Rows are points. Before rounding, the points of a table are all equally far from one centre. They may lie mostly on one side of it. Write the centre, to within rounding.
In the rows, zero is written as 128.

Points:
[[121  68]
 [110 183]
 [159 149]
 [161 104]
 [153 159]
 [163 113]
 [130  71]
 [159  99]]
Centre: [106 125]

Points (16 x 9):
[[149 237 120 143 169 155 146 158 108]
 [206 184 129 152 170 156 132 165  99]
 [131 165 107 107  99 100 108 161  90]
 [123 138  88 125 130 165  96 113  98]
 [120 127 163 109 125 169 103 149 128]
 [115 164 138  83 147 158  89 189 134]
 [135 157  84 116 175 182 115 169 152]
 [118 176  89 124 114 122  99 208 117]
 [126 149  77 138 124 107 144 122 114]
 [144 229  98 131 176 167 140 178 109]
 [164 175 141 160 134 113 148 179 155]
 [165 204 121 160 147  88 102 181  92]
 [121 121  82 138 140  98 132 131  79]
 [ 94 147 148 129 126 120 175 198 116]
 [130 161  91 161 133  91 123 190 144]
 [140 152 126 153 107  94 166 150 110]]
Centre: [127 160 125 141 160 140 125 165 100]

Points, 26 rows:
[[ 96 174 124  99  70 174 171  94 114 114 123  75 120 164 136 101  94 162
  122 149]
 [116 129 105 112  75 152 132 158 136 173 130 125 161 170 150 178 132 110
  179 177]
 [ 97 166 145 144 120 154 175  99 180 141  68 123 126 195 174 140 118 165
  146 135]
 [ 78 180 119 182 166 136 192 146 171 179 110 149 136 158 158 138 114 113
  129 121]
 [ 74 187 140 122 160 125 156 123 141 183  91 137 117 174 120 156 108 178
   93 145]
 [138 160 142 145  79  72 131 163 138 150 119 141 109 181  66 121  65 150
  146 182]
 [ 81 147 111 182 134 147 178 184 170 144 105 164  90 185  89 147 116 175
  106 172]
 [ 97 146 159 169  89 142 153 106 106 157 102 127 124 169 147  63  58 156
  127 192]
 [130 141 161 136  73 156 182 137 134 137 142 165 132 166 128  89 116 142
  179  78]
 [120 172 115 181 109 109 161 200 176 165 131 108 126 197 150  98  66 166
  154 150]
 [ 59 159 145 135  73 156 114  88 144 184  93 131 150 175 116 100  90 137
  176 143]
 [104 134  73 113 125 179 211 130 148 113 135 101 142 190 148 100 100 137
  133 173]
 [157 167 141 143  91 164 194 145 147 125 158 120 204 133 103  86 107 148
  139 140]
 [ 54 183  73 151 107 111 139 122 136 104 123 118 156 189  84 108 107  97
  148 143]
 [ 90 139 116  93 120 131 198 107 108 172 105  82  99 143  97 131  92 136
  155 155]
 [137 171 124 177 133  98 166  97 122 119 124 109 164 179  88 131 138 173
  184 141]
 [ 86 111  88 163 143 143 146 115 129 134 152 146  79 134  90 146 129 134
  152 204]
 [ 96 212 125 129 111 127 130 166 136 119 106 120 167 175 153 106 110 174
  151  94]
 [100 137 123 124 161 121 132 115 181 187  96 110 130 163 140 109 135 139
   91 143]
 [ 95 184 119 149 112 165 172 178 127 104 125 169 125 133 109 106 153 173
  122 182]
 [ 92 160  81 120 113 124 171 110 118 107  62 125 155 164 162 153  67 148
  161 146]
 [ 91 161 157 158 107  89 194 106 116 119  94 160 130 142 141  91 100 155
   94 147]
 [ 86 182 114 152  98 129 176 145 126 153  87 120 137 150  96 108 150 184
  131 205]
 [114 185 109 129  66 153 178 131 119 120  94 185 122 153 113  87  71 186
  130 126]
 [130 193 125 176  82 174 158 149 101 186 104 172  98 156 109  95  75 134
  140 149]
 [ 90 178 135 177  89 149 109  88 131 165 117 145 108 169 147  81  91 168
  115 101]]
Centre: [107 145 122 151 109 141 150 135 142 139 132 132 135 158 117 132  93 144
 135 145]

Points (28 x 24):
[[150 148 199 100 115 137 101 127 179  80 114 110 135  86  93 100 110 189
  148 132 154 121  56 176]
 [128 106 135 142 130 119  71 153 126 103 100 163 174 124  74 175 122 220
  136 121 102 119 105 125]
 [100 167 124 143 127 137 122 103 161 156 140 170 134  76 116 151 103 181
  172 123  91 116  71 169]
 [ 92 123 220 154 157 113 114 140 172 110 167 131 199 113 100 164  93 173
  127  96 125  90  98 151]
 [118 127 197 122 192  86  74 119 156 121 132 102 204 113  96  81 130 169
  144 121 114 104  85 146]
 [122 155 147 159 152 112 162 197 184 100 114  89 111 127 137 117 108 162
  130  94 117 100  65 121]
 [121  99 195  76 178 127  73 156 189 105 109 139 176 133  98 116 122 184
  106 110 129 104  35 108]
 [142 126 187  89 128 116 119 142 150 112  99  95 157  84  78 157 145 204
  126 172 130  98  93  93]
 [ 95 151 175 151 173 106 116 137 191 135 149 155 203 115 120  82 131 163
  103 120 138  92 102 111]
 [130 107 197 113 143 133 150 107 172 124 170 168 186  80  52 119 132 181
  116 118 122 126  44 121]
 [126 160 214 123 132 108 117 172 164 108 107 182 189 156  80 162 107 168
  100 149 121  87  77 146]
 [128 127 173 112 160 117  99 150 156 132  63 148 191  75 110 163 152 159
  138 125 125 124  70  92]
 [141 136 160 153  92 110 105 149 184  99 132 147 150 111  78 128 134 152
   82 117 159  89  90 139]
 [140 139 139  70 120 115 136 146 167 109 106 120 166  73 136 130 179 181
  122 114  82 151 113 129]
 [109 138 186 124 155 134 171 129 134 140 116 104 173  88 111 100 142 159
  166 154 146 111 116 100]
 [116 100 216 135 141 131  88 146 148 112 151 129 153  77 135 163 106 152
  131 157 118 116  90  92]
 [108  90 127 119 174 147 126 183 175 154  93  78 157 115 101 124  94 165
   93 116  89 121  81 106]
 [135  89 176  98 152 112 109 194 177 124 100 160 128 119 177 103 114 165
  152  96 102  96  80 139]
 [111  89 192 151 129 108  82 172 183  89 139 154 163  97 107 127 121 179
  164 134  78 136  65 129]
 [136 135 192 112 138  95 126 139 140 108 148 137 171  70 107 125 176 132
  157 151 139 152  86 127]
 [165 101 150 120 177  92 102 128 123 143 104  89 156 114  96  72 115 181
  101 139 108 121 121 112]
 [147 124  98 113 118 101  66 150 138 103 115 112 130  78 101 129 131 174
  163 133 110  94  78 136]
 [109  78 167 115 171 123 145 167 169  64  96 100 131 113 112 150 140 151
  124 167  64  90  72 100]
 [ 96 113 166 143 158 107 107 157 166 133 118 180 186  90 101 133 116 151
  185 128  70 112  94 108]
 [101 137 141 110 155 109 136 165 213 111 130 122 158  66 104  98 106 176
   72 165 149 110  74 117]
 [120 136 197 137 160 131 141 207 139  81 106 123 180 100  86 141 151 178
  109 148 122 124 126 109]
 [140 115 110 109 192  83  78 112 174 127 120 175 180  70 108 148 119 182
  100 120  83  97  88 119]
 [ 93  91 167  71 189 112 113 139 194 120 102 135 143  79 100 119 119 184
  136 112  95  80  90  84]]
Centre: [131 125 153 115 166 124 136 138 150 109 127 139 151 117 113 132 116 174
 120 132 109 111  79 150]

Points (30 x 24):
[[138 119 141 143 159 160 141 134 125  97 161 109 152 169 144 113 137 137
  154  66 115  80 154 103]
 [143  60 133 116 141 118 143 140 180 106 110 145 112 176  92 120 115 168
  141  88 110  92 152  76]
 [119  82 149 182 125 113 134 121 155 138 131 159  90 182 100  95 130 143
  181  69 126  93 155 101]
 [135  93 134 135 148 117 169 144 117  77 145 143 130 165  92  96  77 141
  170  95 166 108  97  69]
 [141  76 144 163 144 100 151 146 150 139 148 133 107 157  70  70 113 164
  194  64 147 118 156  91]
 [129  77 141 169 152 129 154 140 155 112 145 113 120 164 114  85  72 189
  183  54 132 130 127  93]
 [126  74  96 165 164 110 131 130 150 124 139 115 104 183  79  79 103 181
  182  63 130 109 185 101]
 [125  84 118 151 157 139 178 148 137  99 154 125 106 134  72  88 144 165
  208  56 160 109 144  86]
 [146 102 139 157 120 121 152 141 112 114 152 141 116 205 126 102 111 143
  206  62 161 116 188 105]
 [137 108 144 115 166 120 125 143 124 127 180 137 117 156  94  49 103 162
  156  68 131 131 158  74]
 [145  70 122 124 178 103 156 158 136 136 105 141 126 101 129  68  84 127
  180 100 122 112 150 121]
 [171  97  87 134 133 127 168 155 131 131 125 101 109 156 132  98  69 161
  162  80 132 129 145  68]
 [136  56 135 165 124 155 139 130 167 111 141 149 122 205  87  92 103 168
  180  67 129 132 140  82]
 [100  88 139 160 116 149 114 146 154 113 141  95 139 138 110  70 139 179
  190  94 135 109 178  98]
 [115  95 138 132 121 134 167 124 145 158 123 114 126 147  98 102  96 183
  150  55 139 106 168  70]
 [124  78 145 132 165  98 174 153 143 143 132 116 118 146  90 108 112 165
  198  51 115 119 163  88]
 [146  79 116 136 144 121 159 156 111 108 160 153  91 155  86 121  84 156
  190  34 117 120 142  76]
 [107  71 106 131 145  96 145 160 152 127 155 139 138 160 103  83 157 192
  171  92  94 134 145  56]
 [146  76 107 146 194 134 147 100 122  93 158 114 120 177  77  64  95 183
  162  81 109 119 163  84]
 [125  84 142 189 141 141 164 135 158 105 160 185 127 134  90 106  94 169
  164  70 144 141 183  75]
 [114  75 160 144 132 177 139 135 158 139 113 141 109 157 102  99 120 155
  163  58 141 124 161  72]
 [129 101  88 148 159 153 168 163 160 120 159 144 148 133 118  93 122 152
  139  91 155 107 192  69]
 [154  82 122 149 153 170 159 103 160 133 153 142 126 195 127  85 132 167
  148  75 112 109 150  74]
 [147  90 117 145 174 121 122 132 136 125 153 125 140 148 106  74 134 166
  196  42 126 102 167  78]
 [122 102 154 123 201 127 137 156 111  79 140 135 135 160  70 107 110 169
  193  66 100 110 162 101]
 [122  59 128 127 157 144 175 153 123 115 170 114 133 152  81  88  98 143
  175  76 151 102 149  69]
 [167 107 121 161 151 123 156 130 111 105 123 127 160 188  72  67  97 152
  178  72 131  86 173 101]
 [117  99 101 133 187  85 177 124 135 107 132 150 124 138  96 116  83 140
  153  54 138 101 154  80]
 [121  72 125 141 190 178 109 114 140 128 157 140  93 161 103  90  93 151
  157  67 118 165 154 102]
 [108  79 116 142 174 142 148 122 127 137 130 148 144 221  68 106 130 156
  186  92 122 118 143  69]]
Centre: [127  95 109 138 136 132 148 127 113 109 131 151 128 146 107 106 123 163
 161 104 124 138 149 125]

Points, 27 rows:
[[167 148  75 107 167 116 111  62 106 133  74 146 128 121 114 133 144 125
   97 120 156  94 183  87]
 [128 162 107 146 175 114 104  64 113 113 133 192  84  98 114 141 179 141
  126 129 114 178 155 155]
 [198 137 140 140 126  66 113 102 115 149  77 161 129 146 131 125 141 115
  114 112 128 112 229 152]
 [191 130 146  63 109 122 140 100  99  72 119 158 152  97 143 120 127 150
   87 145 146  95 171 172]
 [173 162  92 147 141  77 112  71 136 113  76 132 116  84 157 160 124 182
   91 153 131 106 180 120]
 [144 126 125 174 146  98 104 133 108 120  63 119 115 134 102 149 149 131
  160  74 118 133 173 175]
 [162  49 116 114 106 105 148  71 160  85  99 135 148 115 165 120 131 129
  107 114 136 116 185 169]
 [177 143 119  77 126 113 154  94 115 115 100 126  91  96 147 130 101 117
  146 124 117 107 181 121]
 [152 102 123 151 147 110  90  73  72 138 152 195 170 143 123 115 166 180
   90 133 136  72 208 139]
 [143 124 158 108 211  83 106 101 114  63  85 147 156 140 112 100 105 130
   76  76 107 111 204 155]
 [177 127 108 116 197  78 117  74 100 151  60 169 142 139 104 134 155  88
   94 121 133 111 200 151]
 [152  87  92  84 179 128 103  62 103 135 125 139 122  73 124 166 127 114
  146  95 149 122 167 125]
 [188 161 137 100 199  62 113  63  96 120 131 184 138  98 154 135 148 141
  137 138 106 116 188 104]
 [142 159 143 147 162 136 162  72 107 149  81 157 140 114  99 167 111 100
   69 117 128 135 201 146]
 [164 113 116 108 165  93  96 110 116 180  98 157 151 104 154 151 149 142
   78  67 156  91 227 116]
 [192 100 135 139 155 117 118 128  79 128 122 209 127 162  91 143 125 161
   81 113 141 123 162 120]
 [137 101  88 111 118 125 156 113 108 106 142 191 152 129 151 109 120 166
  136  89 171 113 193 165]
 [165 150 117 125 174 118 117 136 126 112  99 132 136  98  94  88  97 117
   84  97 177 118 208 172]
 [127 148 143 118 153 121 129  89 128 106 104 149  95  95 146 110 121 125
  152  77 145 134 211 127]
 [186  89 110 116 198 116 105  99 105  87  67 151 131 112 111 144 150 117
   88 112 123  96 207 157]
 [180 127  83 109 157  90 179  98 116 164 132 151 150 148 103 128 150 186
   60 153 114  85 195 134]
 [163 155 107  80 197 118 100  76  75 161 121 160 145 105 114  88 134 134
  133 146 125 145 204 118]
 [139 156 127 181 145 103 131 114  90 101  79 147 125 133 122 183 105 199
   99 160 100 111 165 150]
 [172 158  99 135 199  42 100 103  66  97  88 145 151 107 127 120 124 108
  104 124  70  97 179 109]
 [163 121 119  85 165 122 145  60 122 132  64 162 103 117 115 122 104 150
   83 117 104 129 160  98]
 [129  96 115 125 173  95 115  92 137 131  71 151  92 112 117 182 121 154
   59 133 119  85 193 195]
 [180 148 116 129 153 100 121 106 117  97 104 139 101 159 114 152 128 165
  132  70 123 100 207 126]]
Centre: [132 129 123 126 161 102 110 113 119 135 137 131 154 128 152 126 139 133
  90 123 109 120 141 154]

Points (31 x 24):
[[131 131 135 174 131 117  80 119 149 146 156  81 195 132 127 131 174  99
  163  99  84 187 128 145]
 [140 131 140 142  99 106  67 138 168 107 104  35 159  79 163  99 157 104
  113 100  79 180 165 137]
 [109 153 117 196 117  86  81 133 127 124 152  74 186  83 134 122 162 115
  130  83  56 186 108 117]
 [156 174 154 176 113  74 102 170 178 139 107  89 166 133 149 117 186 128
  114 119  86 179 136 125]
 [130 133 159 115 114 126 113 121 152 112 144  72 151  60 190  88 143 121
  115 113  91 155 149 118]
 [137 159 180 152 120 123  73 187 126 142 145 124 159  76 164 125 174 105
  104  97  89 182 135 101]
 [172 129 131 106 111 157  69 177 133 146 133  96 140 120 156 144 123 116
  144  97 117 188 166 154]
 [109 129 160 120 133  84  39 129 179 140 116  99 178 103 139 121 136  97
  130 127  75 184 139 102]
 [173 148 147 150 125 109  56 116 154 134 110  95 193  98 134 134 132 107
  114  75  63 160 130  90]
 [144 122 126 138 128 106  88 124 185 159 132  63 192 131 178 115 159 125
  114  99  97 182 160 115]
 [138 160 160 131 126  82  75 163 113 152 143  68 157 121 162 167 176 120
  131 119  66 176 122 138]
 [118  75 134 144 152 125  93 181 168 146 162  61 147 115 174  84 179 102
  101  72  92 176 130 136]
 [149 122 172 129 122  96  95 128 145 173 156  98 174 138 148 137 194  99
  129 124 121 174 136 101]
 [151 148 161 127  83 106  79 157 139 163 123  72 171 162 173 109 152 132
  128  89  82 159 154 127]
 [167 128 165 158 137  86 121 167 142 141 145  96 193 105 138 168 171 113
   94  93  65 152 121 149]
 [134 173 138 133  87  82 120 154 174 120 151 100 177 113 159 135 157  96
  152 126  55 162 133 126]
 [113 131 125 132 140 153  68 157 153 179 129 105 140 129 166  88 136  83
  107 151  81 156 184 155]
 [152 146 154 173 130 105  52 160 190 173 155  89 147 125 165 125 156 123
   99 122  89 155 151 108]
 [ 98 152 144 124 117  97 102 141 111 161 162  66 215  88 116 111 136  90
  106 126 102 182 125 121]
 [144 173 147 155 146 141  79 143 165 153 144 106 161  94 138 149 176  83
  134 113  83 163 158 141]
 [107 147 117 170 129 109  56 159 136 135 136  55 175  77 195 133 160 107
  127 109  86 197 153 112]
 [146 157 145 138 120  66 104 154 197 155 125  89 187  88 140  90 169  99
  155 105  78 165 141 127]
 [149 162 166 187 132  99  78 136 163 178 153  91 177  98 142 133 141  78
   85  95  94 163 162  81]
 [132 169 100 144 142 140  74 117 130 182 111  84 143  82 145 151 177  88
  124 116  92 177 121  98]
 [127 123 183 147 132  93  77 137 150 174 143 100 153  81 154 133 179 133
  124 128  70 163 107 122]
 [160 119 124 131 136 115  59 156 142 175 121  54 165 104 150 109 156 109
  120 143  37 180 147 157]
 [148 155 117 141 114 112 121 151 172 180 124  69 175 128 180 114 154 114
  144  95 138 190 109 101]
 [138 127 148 131  85 129 102 150 164  97 119  74 166  79 187 153 148  93
  160  78 102 149 146  91]
 [148 133 132 128 125 117 101 169 198 144 169  84 173  98 130 163 141  70
  135  62  95 157 135  85]
 [140 157 156 153 119 101  76 117 137 132 115  56 173 115 180  96 171 117
  153 110  86 155 102 121]
 [124 149 172 161 122 101  81 110 126 153 144  56 167  74 124 145 168 110
  152 108  71 153 156 133]]
Centre: [132 110 121 160 129  99 114 167 124 140 117  88 133 112 133 116 123  90
 127 112  95 150 140 108]

Points:
[[145 125 120 105 116 128 138 126 135 141 131 155  70 163 115 201 196  74
  118 162 151  98  61 115]
 [138 178  83  99 112 128 138  83 174 130  82 161 125 185  87 142 189  89
   96 101 149 166  96 104]
 [175 138 123  89 115 103 114  86 163 123 170 152  90 203  90 177 152  73
  111 124 125 135  76 142]
 [142 129  89 138 117 151 134  68 159 112 159 187 107 169 108 118 218 104
   91 129 174 124 157 160]
 [ 95 131 100 120 107 163  88  87 131 111 174 177  99 128 153 194 167 102
  101 150 175 120 124 127]
 [107 156 127 117 139 180 160 119 139 159 156 139  82 195  86 133 122  68
   91 151 155 168 108 106]
 [128 136 115 115 112 182 167  65 150 157 128 145  81 184 135 173 206 129
  121 122 154 105  91 125]
 [130 135  97  72  92 141 122 112 126 148 163 139  84 165  79 180 161 100
   41 114 138 136 118 118]
 [119 136  92 138  83 174 133  82 139  87 153 179  79 187 151 174 126 102
   80 160 156 111 113 124]
 [157 137 117 118 155 178 143 108 136 134 120 166  66 113 169 160 161 138
  129 121 190 129 128 108]
 [147 100 119 131 133 152 163  83  79 139 134 167 104 147 146 190  89 134
  122 104 207 116 126 107]
 [156 145  94  87  85 105 105  92 169 111 163 163 100 186 139 148 151  87
  103 149 182 126 120  66]
 [134 151  76 130 109 178  98 123 177 139 154 115 109 107 121 140 127 107
   58  95 159 128 119 109]
 [103 127 138  81 119 152 137 105 152 167 138 211 119 180 152 159 169 113
   92 153 166 125 139 127]
 [183 114 141 127 111 156 113 104  94 113 168 151 121 200 113 201 142  72
   94  81 144  80 102 107]
 [150  70 137 129 105 158 155  67 137 100 184 167 122 173  87 125 160 123
  133 128 196 174 147  82]
 [129 166 137 131  84 145 123  90 177 121 138 134  71 159 101 201 129 145
   58 126 158 140 139 106]
 [174 111 148 108 108 149 102 123 114 162 143 135 118 200 112 210 185 133
  134  96 126 140 141 109]
 [102 112 133 114  88 181 150 139 144 159 134 143  92 170 127 163 176  43
  117 150 166 130 150  72]
 [144 116 162 155  89 133 139  28 125 128 155 167 101 142 170 131 166 130
   95 129 211 112 156 116]
 [149  98 155  90 106 180 134 114  69 135 119 168  69 156 121 171 131 120
   93 124 170 146 141 113]
 [173 136  85  94 131 151 121 101 102 146 182 133 115 164 158 149 166 140
  126 126 174 116  80  78]
 [167 178  99 127 101 150 183  91 127 106  89 159 117 107  96 147 178 126
  122 106 214 104 129  91]
 [136 114 115  84  99 146 152 108 149  97 152 179 141 160 116 173 163 129
   71  40 193 134 120  84]
 [166 101 127 101 129 139 131  67 143 119 149 152 104 152 116 170 173  95
   70  99 220 115  92  99]
 [146 146  87 100 115 156 122  74 114 158 126 152 145 192  96 106 106 102
  108 152 101 105 109  98]
 [140 151 133 108 134 130 131  97 168 110 150 146 168 133 127 199 170  92
   86  66 213 138  92 119]
 [119  97 155 112 124 116 181 139 167 134 139 198 110 182 149 197 150 104
   88  95 169 175 105  67]
 [169 160 146  99 114 131 107  96 138 133 141 122  80 139 130 191 163 111
   95 132 123 129 192  89]
 [138 127  94  85 134 151 130  94 125 107 176 156  80 142 126 119 166 186
  110 114 142 131 114  70]
 [131 136 140 111 146 164 185  97 163 150 105 167  82 208 100 158 170 105
  156 114 160 133 152 111]]
Centre: [127 132 135 149 100 112 152 115 122 121 141 146 124 144 122 134 150 104
 119 106 137 134 117 116]
